Each point is reached from the start by the listed moves, each made once or not at all, plus a little noise. Is the number of moves made odd or even? Then give how often each move was made.
(in the rows, 128 means zero)

Moves:
(1): [147 118 157 141  76]
(2): [116 151 140 134  90]
Start: [126 127 143 103 117]
Points:
[146 116 173 115  68] -> odd (1, 0)
[136 143 178 125  24] -> even (1, 1)

Moves:
(1): [137 165 108 118 156 119  99 133 153]
(2): [157 135 164 130 132 108 139 141 152]
(3): [137  83 136 189 125 127 131 132 133]
(4): [102 141 129 143 147 142 136 134 115]
(5): [ 99 116 125 113 105 117 129 145 137]
(6): [133 131 129 135 124 149 135 140 127]
(7): [139 167 105 131 135 119 163 148 142]
(8): [133 148 140 142 109 126 138 132 147]
(9): [142 137 134 111 139 134 123  95 161]
Start: [119 153  88 145 131 117 125 123 154]
Points:
[150 156 151 222 148 109 149 117 221] -> odd (0, 1, 1, 1, 0, 0, 0, 1, 1)
[178 175 131 221 137 106 126 157 226] -> odd (1, 1, 1, 0, 0, 1, 0, 1, 0)
[171 249  93 154 155  75 153 166 241] -> even (1, 1, 0, 0, 0, 0, 1, 1, 0)
[142 221 109 146 170 111 175 128 211] -> even (0, 1, 0, 1, 0, 0, 1, 0, 1)
